Each point is reached from the start by the listed moves, each made once or not at all, plus a little noise. Say if it took an odd or an even number of moves. Then give how often each move was made.
(in the rows, 128 means zero)

Moves:
(1): [182 115]
(2): [147 179]
Start: [136 145]
Points:
[136 147] => even (0, 0)
[205 184] => even (1, 1)
[153 197] => odd (0, 1)

Moves:
(1): [147  97 123 162 121 106 102 131 135]
(2): [153 158 132 151 131 101 115 134 115]
(3): [119 118 156 143 130 132 138 137 114]
(4): [109 145  99 159 120 154 146  93 117]
(5): [138 126 121 124 176 106 122  95 133]
(6): [167 110 128 135 137 150 118 128 115]
(7): [142 111 113 125 129 115 152 132 116]
(8): [131 126 127 150 159 150 143 177 148]
(9): [136 130 138 130 119 129 144 114 156]
Start: [162 141 136 107 154 139 159 147 132]
Points:
[225 103 124 139 185 173 207 180 158] => even (0, 0, 0, 0, 0, 1, 1, 1, 1)
[228 147 138 205 186 169 222 170 114] => odd (0, 1, 1, 1, 0, 1, 1, 1, 1)
[249 131 110 223 217 145 156 123 155] => odd (1, 1, 0, 1, 1, 1, 0, 1, 1)
[206  95 119 211 231 167 156 138 125] => even (1, 0, 1, 1, 1, 1, 0, 1, 0)

Moves:
(1): [138 125 150 149 130 119 111 124 142 131 116 112 133 128 132 122 118 123
 132 139 156 149]
(2): [124 158 136 113 135 143 121 125 127 122 145 126 125 133 108 123 133 143
 178 109 138 122]
(3): [124 130 145 144 131 125 128 142 126 117 121 142 130 140 129 145 125 112
 127 119 128 116]
(4): [ 89 146 150 145  93 139 149 135 153 113 124 143 110 121 126 130 137 126
 133 133 122 130]
(5): [121 130 122 143 138 142 127 134 134 135 121 122 126 120 130 138 124 134
 111 120 136 129]
(6): [137 132 133 132 123 137 108 127 137 125 132 126 117 135 150 117 122 121
 125 115 132 125]
(7): [160 133 133 114 153 131 149 128 145 137 150 133 110 106 130 149 137 108
 111 145 128 130]
(8): [118 138 125 114 107 145 128 138 103 119 125 110 121 131 130 118 138 119
 116 138 122 141]
(9): [127 135 141 117 142 121 119 134 141 130 137 131 128 135 129  99 130 136
 114 129 146 128]
(10): [123 134 132 137 119 124 130 116 116 139 136 131 136 135 129 132 127 151
 115 130 126 138]
(11): [129 126 104 140 120 133 135 152 119 122 142 137 116 127 123 124 152 140
 140 128 136 131]
(12): [130 140 116 125 139 126 143 119 127 130 123 145 135 143 134 112 141 133
 122 126 146 139]
(13): [130 120 131 110 137 146 127 122 139 128 159 132 147 143 144 112 141 131
 147 124 141 117]
(14): [143 119 128 137 137 123 144 118 131 131 133 119 123 178 121 110 124 134
 131 128 126 118]
(15): [130 128 123 129 143 113 140 128 127 133 133 107 117 140 148 127 134 133
 120 124 145 118]
(16): [134 140 119 126 122 118 118 137 146 134 133 127 138 143 120 145 126 144
 142 125 135 119]
(17): [134 132 146 114 145 141 113 125 147 139 121 132 126 113 135 112 161 129
 122 116 126 124]
(18): [149 129 119 124 148 140 131 131 126 109 117 126 137  93 143 126 134 131
 101 124 122 110]
(19): [131 131 138 112 114 139 139 139 127 134 129 140 123 126 122 129 123 131
 153 123 136 117]
(20): [119 128 115 126 136 122 112 108 108 138 125 119 129 133 128 126 131 149
 121 170 144 129]
Start: [163 130 130 125 136 123 116 157 127 122 117 132 114 102 111 121 118 123
 130  92 130 128]
Points:
[195 169 144 114 176 150 105 123 138 159 177 115 107 199 147  35 188 209
 201  86 249 117] => even (1, 1, 0, 0, 0, 1, 0, 0, 0, 1, 1, 1, 1, 1, 1, 0, 1, 0, 1, 1)
[198 156 167  86 197 150 143 177 149  99 170 127 118 166 130  68 139 152
 176  51 185  47] => even (0, 1, 1, 0, 0, 0, 0, 0, 1, 0, 0, 0, 1, 1, 1, 0, 0, 1, 1, 0)
[197 181 153  67 243 161 132 145 190 148 183 132 106 108 146  70 199 149
 134  61 219 109] => even (0, 1, 0, 0, 1, 0, 1, 0, 1, 0, 0, 1, 1, 0, 1, 0, 1, 0, 0, 0)
